Each point is reached from the start by the listed moves, each made 0, 1 or 2 times, or once backwards (-1), plus a little noise. Say if it took an odd or an even number of moves. Then give how often each move was made.

Moves:
(1):  21 -11 -12
(2):   4  52 -11
Start: -11   2 -19
Points:
 42  82 -64 -> even (2, 2)
 38  32 -54 -> odd (2, 1)
  5 -10 -31 -> odd (1, 0)
 -5  55 -28 -> odd (0, 1)

Moves:
(1):  34   1  18  -8   1  -8   7 -15  -4   3  -1
(2):  -5  32  11   0   7   9   2   2 -10  -1 -27
(3):  -4 -17  23  -1   6   9  11   2  -3  -1  -8
(4):  -9   2   7  39  12 -16  13  -8  -8   8   6
(5): -14   0   0 -10  31  -7  -3 -11  -8 -23   4
(6):  10  -2 -11  11  10  34   2  25  -6  -3   9
(7): -10   7 -17  -6   8  -4  31  14   9  -9  -1
(8):  13 -16 -10  -3  10 -20 -16  27  -5  11  -9
(9):  2  6  4 -3 14  9  2 -7 28  8  2
(10):  -5   2  -7  -8  10   8   8 -14  -9  18  -1
(11): -14  12  31  -2   4  -8  -2  23  -5   6  40
Start:   4 -14  -6  -2   1  12  18  12 -16 -10  -5
Points:
 70 -86  -8  72  44 -15  10  17 -95  44 -54 -> odd (1, 0, 1, 2, 0, 1, -1, 2, -1, 1, -1)
  3 -71  67  55  56 -81 -10  21  14  61  40 -> odd (0, -1, 1, 2, 0, -1, -1, 2, 2, 0, 1)
  48    5   11  -39   29  -28   -1 -131  -29  -56  -29 -> odd (2, 0, -1, 0, 2, -1, -1, -1, 0, 0, -1)
-64 -38  -1  33 145 -50  56   3   9 -23 -91 -> odd (-1, 1, 2, 2, 2, -1, 1, 2, 2, 0, -1)
  1  57  93  23 157 -49 103  28  -5 -40 -13 -> even (2, 2, 1, 2, 2, 0, 2, 1, 2, -1, 1)
 40  -5  16  78  88  59  98  59 -65  -6 -98 -> even (1, 2, 2, 2, 0, 2, 1, 1, 0, 0, -1)

Moves:
(1):  34   7   4   1 -15 -17   7  13   4   7   7   1   3 -12   6  -3   9  -2  -6  -4  -7 -18  10   5
(2):   4  48  22  24  17   1  10   2  -5  -6  12  -9  18  -6   4 -10  -9  11 -18   2  16   7  -3   2
(3):  -8 -18  32   7   6  -6 -16  -5  -6 -12  -3 -14  15   6   1   8  18   4  -2  -9  -3  -2   7  -1
(4):  11  -1 -18  30  -5  -7   7  -4 -12 -19 -11   5   5  -3   5 -12  -7 -13  10   6  -3   3   9  15
(5):   7  -6   0   2  22   4   9   4   6   4   2   7  -6 -15  -3   4  -3  -2   3 -20 -17 -17  -9  -4
(6):   5  -2  -1  -2  -2  43  -6   6   7  -7   1  -2   9  -2  -7 -10   6  20  -7  -6   0  -4   9   5
(7):  -3 -10   5   7  -3  -4  26 -11  -4   0   5   8   8   8   0   0   6  -4  -7 -21   2  -4 -10   6
(8): -18   0  -3   1  -1   9  -6  38   3  -1   1   4  -3  -2  26  -7  12  -2   0   0   0 -11   3   0
(9):   4  -7   7   2  -8  -4   3 -18  23 -14   9  -3  -8 -11  24   3 -28  19  -1   2   4   4  -7   2
(10):  -7   3  10  20  -8  10  18   4  12  41 -30   5  -8  12 -11   7   1  19  15  -6  -3  11   3  24
(11):  -3  -1  -1   5  -1  -2 -13   5 -17   5  23  -2   5   4   4   4   1   5   5  -7   2   6 -13  12
(12):   8   7  11 -11  20  -2  -8   0   3 -18   5  38  -3  -2   1  -1   6   9   4   1  15   6  10  15
(13):  -3  -7 -21   4  -8  -5  -6   5  12  15  -3  17  42  -1   8  13  -8  -6  -4   1   6  -3  17 -11
(14):   2   6  -6   3   2   1   0  -1  14  -8  -3   6  -2  31   5  12   2  -2 -17   8  -5  -3   1   4
(15):  -4  13  11  -5  10  21   7 -21 -20  12   7  -8 -14   5  33  12   7 -16   2   5 -16  -3  17   1
(16):  -2   7 -18   4   3  10  15   4  -7 -12  -3  -6  -1 -17  -6  35   8  25  12  19   6 -12  -3   2
(17):  -1   3 -19   2   6  -5  -5  -9  15  10   0 -16  -3  -7  13  -1  24   8  -2   7   8   1  -4   8
(18):  -9   3   0 -10   1  -7  15  -6 -17   2 -20   2   4   6  20  -9  -8  38 -22 -16  -6  -2   1  -7
(19):  12   9  -1  -4  -5   7   6  -4  -3 -13  -8  -3   6  12  -3   1   1   0  27  -9  -2   0  -5  -9
(20):   2 -12  14   4   8  -2  25  -8  -5  17   6   0  24   8  -2 -19  15  13   3  51 -17 -19   0  -7
(21):  13 -12  -1  -5  11   3  -7  12 -12  -6 -13 -12   9  14  12  -8  -9  -7   0   0  45 -21   1  20
(22): 12 -8 -3 -3 16  8 14 18 -6  3 -6  0 -1  0 11  2 -1 -6 -6  5 -3 36 -1  0
(23):  -2 -13 -14   2  10 -14  18   3  -5   8  23  -7  -7   9  -3 -12 -26  22  22 -14   3   1  46 -23
(24): -14  23  -3 -34  13  -1  -1   2  13 -11  -2 -11   5   6  -7   0 -23  -5   3  -1 -19  -6  18  37
Start:   7 -36  -2   6  11   5   3   8   7   1  10  15  -9 -47  15 -19   6   0   6 -10   8   8   8 -15
Points:
  60   17   44   23   17  147  149   78   -3   79  -83   96 -102   26   41   43   89   13  -24 -164  -96   60  -79   -8 -> even (1, 0, -1, -1, 2, 1, 2, 1, -1, 2, 0, 0, -1, 2, 1, 0, -1, 1, 2, -1, -1, 2, -1, -1)
  33 -104  -63   -4   19  -40    8   45   69   -6   68  119   81  -28  160    0   -4   27  -29   66   19   57   60   97 -> odd (1, -1, 0, 1, -1, 0, 1, 1, 2, 0, 2, 2, 2, 1, 0, 0, 1, 0, -1, 1, 0, 2, 0, 1)
 108  -84  -10   35  100 -108   34   32  -53  -57   15  -21   19   81   74 -145   27  -33   14  128   62  -29  158   -5 -> odd (1, 0, 1, 2, -1, -1, -1, 0, -1, -1, -1, 1, -1, 2, 0, -1, 1, 0, 0, 2, 2, 1, 2, 0)
  92  -77 -120   93  -16   -2   36   -1   70  167   -2  123   -4    6   51   11   57  -12  -16 -115    3   10  107   44 -> even (2, -1, -1, 1, 1, 1, 1, -1, -1, 2, 1, 1, 2, 2, 1, -1, 2, 0, -1, -1, 0, 0, 1, -1)
  8  24  99  88  46 -79 157  -7  27  95  20  83  62  -8 109 -45  15 235  40 -66  25  29  92 -85 -> even (1, 2, 1, -1, 0, -1, 1, 1, 1, 2, 0, 2, 1, 0, 0, 0, 1, 2, 2, 1, -1, 0, 2, -1)
  45    1  146   40  141   21    9  -55   50   44  -17   -8   40  -38   44  -80   -6  184   27 -143  134  -39   54   60 -> even (0, 2, 2, -1, 2, 1, 0, -1, 1, 2, 0, 2, 0, -1, 0, -1, 2, 1, 1, 0, 2, -1, 1, 0)
 -23  -22  116  123    0  -54  -13 -113   45  -62    8   26  -61  -41   62  -23   11   41   32 -106   35   82  -43   -5 -> odd (-1, 1, 2, 1, 0, -1, 1, 0, 2, 1, 0, 1, -1, 0, 0, -1, 1, 0, 1, -1, -1, -1, 0, -1)

Moves:
(1):   7   6   1 -11   3   1   1  15   0  -2  -7   6   9   1   1 -13   7   4   3  -3 -12   4  -3  -4 -10 -13  -3
(2):  -1  19  -8  11   8  -3  -8 -10   2  -2  14  -6 -12  -1 -12   1  -8   2 -19 -31   5  11 -14  -7  15 -14   9
(3):  -5   2  25  23  20  -3   5   2  14  -5   3   8  -6 -10   0  -5  -8  11  -3   6 -18 -20 -17  14  11  11 -10
(4):   9  10   8  -2   3  -3   2   0   5  -8  13   0  -5  -7  10  15   2  -3   2  21  -5  10  -1  -1  -9 -11   0
(5): -21   9  -3   0  15 -23  29   4  -6  -9   7 -19  -2 -11   2  -8  16  36  -5  -5  25   0  14  -1  15  -3  23
(6):  -7   8   7  12   3  20 -22  -6   0  -2 -10   3  11  -1   1   0  13   3   7 -10  -4  -8  15  -5   0   6  -3
(7):   0  -9   1  -2  -7  11   2  12  16 -12 -19  -9  -5  -7   2  -2 -19  -4  15  17   2  20  -4 -20 -22 -12  -3
(8):  -5   7  -9  -7 -11  13  -3  10   8   9   5   8   9  -6   4   0  -3   0  -5  14  -6   9   8 -10   6  -2 -11
(9):   6  12  -2   2  -6   6   4 -13  18 -12  -5   8   2   1  -4 -13  -8 -11  -1  14  -5   6  12  -2 -29  -5  -1
(10):   0   6   6   8   1  -8   6   9   0   8  -8  -6 -16 -15  -7   1   3   2   2  -7  -7 -17  11  -4   8  -1  -2
(11):   7   1  -9  -4   6  21  17   1  -5   4   9   3   3  -9   5  -5  -1   6  -2   3   3 -14  -4  -8  -5  -2   6
(12):  -7 -10 -12  12   7  -6   6   0   6   5 -15  21  12   4   8  17  -7  10  16   3   8   6  -1  15  -3  -6   3
(13):   0 -10 -16  15   6  -6  10  -1   3   4   1 -10   4   6   2  -2  -1  -4   6   7  -6   0 -14  10   2  -4   2
(14):   4  -9 -15   9  -8   1   5  18  18  19 -27  -4   6  29  11  10 -12  10   3 -20  -9   9   5  -2 -10  23  -6
(15):  -4   8   4  -5   3 -17  -1 -10   0  10   5   5  -5 -22   5   2   4  -8   0   0  -4  -3 -22 -20  -2   0 -13
(16):  12 -11   3  15   6 -16  -2 -15  12  16 -17  -3  16  -9   0   8   3  -4 -26   2 -11  -2 -11 -19  18 -29  -2
(17): -17 -12  -7  -8 -25 -13  11   6  -7 -35  10  11  18  -3  -6   5   5  12   3  -9   1 -10  -8  -1  -2  16  15
(18):  -2  15  -2  -3  -3   6 -14 -12  -6   1  -5   4  -4  -4   8  -6 -15   9   0  19 -12   0   8  -3  -9   2   1
(19):   4  15   3   8  -7   5  17 -18  -9  -5  16  -4   1  20 -24   2  -7  31   5  16  -3 -10   7   0   7  -2  -6
(20): -14   8  16  18 -25   7  -5  -6 -15   2   1   9   0   9   9   7   9 -15 -13  -2   3  -1  -2  -4   9  -4 -21
(21):  16   2   8   9 -28  -8  -8 -22  14  10  17  -2  12  -7  17  -8 -13  15   7   3  -6  17  10  -6 -13 -15 -14
(22):   6   2   5  -1  -4   5 -10 -16  -9   0  11  13 -10  -4   2  -9   4 -18  -2  -2 -11  27   7 -21  21  -2  -3
(23): -17  -5   5 -13 -12 -12   6  -6   4  -4  -7   7  -1   8  17  13   7 -26   4 -14   7  -8  -8 -13  16  -7   3
(24):  13   1  -1 -18   1   6   7  -9  -2   6 -15 -11  -9   0  11   9   4  10   3   2 -12  14   6  22  -5   1 -18
Start:  -3  10  -5  -2 -10 -26   0   2 -13 -34 -16 -10 -33  15   2   8   9   9 -10   3 -19  23 -13  -7  -9  -1   2
Points:
 -5 120  45  72  -9 -43 -29 -67  15  29 -71   0 -89  28  44  54  43 -99 -97 -40 -81  -1 -32 -86 -16 -17 -64 -> odd (0, 1, 0, 2, 0, 1, -1, -1, 2, 1, 0, -1, 0, 2, 2, 1, -1, 1, 0, 2, -1, 0, 1, 0)
 -69   20  106   20  -52  -95    4   47  100  -29  -65   10  -22 -131   99   -7   -6   14   47   15  -40  -34  -30 -125  -44  -42  -55 -> odd (1, -1, 2, 0, 1, 1, 2, 1, 0, 2, 0, 0, -1, 0, 2, 0, 0, 0, -1, 0, 2, -1, 2, -1)
 12 110  70 106  13  34 -42   0 -14  -5  -8   8 -93  80  44  24 -42  66 -50   4 -80  21  18  71 -26  64 -52 -> even (0, 1, 2, 2, 0, 0, -1, -1, 0, 0, 0, 0, -1, 2, -1, -1, -1, 2, 0, 2, 0, 0, -1, 0)
  28   47  -28  -18  -71  -47   80  -56  -14 -118   62  -11  -46    8  -89   62    1  -25  -64   43  -35   -7  -61  -82  -29  -31   18 -> even (-1, 1, -1, 2, -1, -1, 0, 0, 2, 1, 1, -1, 0, 0, 1, 1, 2, -1, 2, 0, -1, 0, 0, 0)
 -32   88   68   41 -184   -1   36  -86   15 -111   37  113   40   63   48   41  -38  151   43  138  -98   40   93  106  -71   34 -119 -> even (0, -1, 2, 1, 0, 0, -1, 2, 2, 0, -1, 2, -1, 0, -1, -1, 2, 1, 2, 2, 2, 0, 0, 2)
-114   75  -40  -15  -37  -35   64  -19  -29 -121   81   61  -12  -78   27  -19  -34  111  -19   17   -6   73  -98 -199   71  -44   55 -> even (1, 2, 1, 0, 2, 0, 2, 2, -1, -1, 2, 1, 0, 0, 2, 0, 2, 2, 1, 0, 0, 2, 1, -1)
  31   39   56   78  -22  -12    6  -16   50   28  -80    5  -48  -43   70   53   24  -17   52   33  -45   20   21  -69 -103  -33  -84 -> odd (0, -1, 0, 2, 0, 2, 1, -1, 1, 2, 1, 1, 0, 1, 2, 0, -1, -1, 0, 1, 1, 0, 0, 0)
 -51   66  -26  -25  -14  -27   93   13   44 -105  -41   75  -33   -9   33   48   15   84   70 -124  -48   54  -31 -116  -13   16   22 -> even (2, 2, 1, 1, 1, 2, 1, 0, 1, 1, 2, 2, -1, 2, 2, -1, 2, -1, 1, -1, 0, 2, 2, 1)
  34  -41  -28  -44 -149  -26  -70  -40   66 -103    7   49   59  -34   49  -11   14  -98   26   27  -81  170   16 -115  -36 -111   -7 -> even (1, 0, -1, 1, -1, 1, 1, 2, 1, 0, -1, 0, 1, -1, -1, 1, 2, -1, -1, -1, 2, 2, 1, 0)
 -34   30   51   77 -112  -64  -55  -82   20   -9  -12   71  -67    8  102   67  -59  -36   67   43  -84   49   10    1   -1  -19  -78 -> odd (-1, 0, 1, 1, -1, 0, 0, 0, 0, 2, -1, 2, 1, 0, 0, -1, 0, 2, 0, 1, 2, 1, 2, 0)
  29  -13  -84 -116   48   -9  170   30  -82  -31  -41  -79    7   59  -21  -14   54  183   -9   39   11   15   23   29   21  -34   61 -> even (2, -1, -1, -1, 2, -1, 0, 0, -1, -1, 2, 0, 0, 0, -1, 1, 0, 0, 2, -1, -1, 0, 0, 2)

Moves:
(1):  12  18   2 -10  -8  -1   5  -6 -20   5   1  -5 -11   9 -13  -8   0  -5  26  20  -2  -7  17 -14
(2):  19 -17  22   7  -8   6  -3  -9 -10 -15  -1 -10  -7   0 -13   8   0 -15 -21  -2  15  14 -17 -19
(3):  -2   9   4  19   1  -2  12  -3   5  22  10  14   1  23 -10 -15 -11  10  10  17 -12  17 -24  16
(4):   2   0  17  -7  -2  11  -2   6  -4  23  -2  26 -22  17   3  11 -21  -4  14 -46 -27   0 -11   5
(5):  -3 -13 -17 -10 -19  10  -5  -1  14   9   4 -17  -4  -9  20  13   3  -4  -4   7   1 -17   1 -20
(6):   0  -2 -25 -20 -10  14  -6  -5 -30 -19  14 -18  -2  -2  10  26 -24   4  46 -29  37 -31   1   2
(7):   7   2 -20  -7  -3   5   1   3  -7   0  -4  -8 -11  -4  -7   2 -14  10   0  -1 -14  24  -8  14
(8):   6  15   0   8 -19  13 -13  25   7  -2   1 -14  -1  11 -42  23  27   9  12   5 -42   7  -9   3
(9):  -6  -7  -9  21 -11  13 -14  14   3   3   6 -13  11  -4 -10   9 -21   6   5   0  -6  23  23   4
(10):  35  18  -2  -6 -14   0  -6   1  11  15  11  25  18  19   3   6   6  14 -14 -13  -6  -3  15  -6
(11):  10 -20 -21   5  -6  -3 -15  -8   9   5  31 -22  -8  27  11  -1   4  16   9 -17  27  24  18  12
(12):  22   2 -29 -43   2  25 -22  19  20   7 -11 -19  30  11  12   9 -16 -27  23   2  -3  -9  14  23
(13):  -6  43 -20  -3  26 -12 -15   9   1  -4   4 -12  12  16  -1 -11  -1 -18   9  17  11   6  -1 -14
(14):   9  -6 -23  10 -14   8   1   4  14   7 -38 -13   3   8 -32  39  10  -3   2   2  12  -4  22   8
(15):  14   7   4  -1   6 -10  -8  21 -24   0  -5   7   3  15   3 -16  -2   1  16   2   6   9  -2  -7
(16):   7  -7  13  35  29   7  12   0  13  -9   4  13 -11  11  10  -5  -8  11  -3   8   2   9   7   7
(17):   2  -8  -8  -6  -4  -3  -7  -7  14  -8  -2  -1   1   2 -11  -4 -12  -1  11 -15  -3  -4 -15 -10
(18):   4  -4  16  -8   9  20   8   7 -18  -1  -3 -27   6  27  -7  -4 -24  24   0  -4   9   4  24 -23
(19):  -4  23  18 -33 -10  17   4  23   5  -4   3   3 -13  11   4   8 -28  13  10   1  24   4  10  -4
(20):  -4  17  -5  20   9   7  16  28   1  11  22  23  -2   4  -8 -45  -8   3   8   3  18  -6   9  -6
(21):   4 -12   1   7  29 -14 -21  -8 -22  13  22   2  -8 -18 -28   9   9   9   9  -5   5  -2 -21  14
(22): -28   6   2 -18  17  19 -32  -5 -19 -15   7  41   2  23 -17 -15  11  -3  30 -11  26  -8 -23 -29
(23):  -3  19   5  11  -3  16  -6   6  21  24   2  -7  -1   2  28 -25  -5   8   5  -4   1  -2  -4   1
(24): -16  -6 -16   1   2  -5 -37  -3  -6  -9  14 -16  -5  13   1  -6  -3 -11  -6   9  -2 -16  -7   6
Start:  36  11   4  31 -28  -3  -1  19 -11   6 -18 -17  -7   3  -4 -14  -5 -28 -35   1 -20   6   1 -31
Points:
  96  214   -8  -43  -19   47  -94  152   -3   32 -151   22   40  160 -179  102   37    4    4  -12 -134   49   57  -78 -> even (0, -1, -1, 1, -1, -1, 1, 2, 0, 2, -1, 0, 2, 2, 1, 0, 0, 1, 1, -1, 0, 1, 0, 0)
 -21  210 -138  -27  -43  163  -90  195    6    8  -11 -189   18  104  -91  -12 -171  -35  237   15  133  -88  199  -62 -> odd (2, -1, -1, 0, -1, 2, -1, 1, 2, -1, 0, 1, 2, 2, -1, 0, 1, 1, 2, 2, 0, 0, 2, 1)
  49  -18  -39   29  -96   98  -24   48  -69   -8  -14  -82   23  136   45   86  -81  105   99  -84  118   -5  164 -161 -> odd (0, -1, 0, 0, 2, 2, -1, 0, 2, 1, 1, -1, 0, 1, 2, 1, 0, 2, 0, -1, -1, 1, 0, -1)
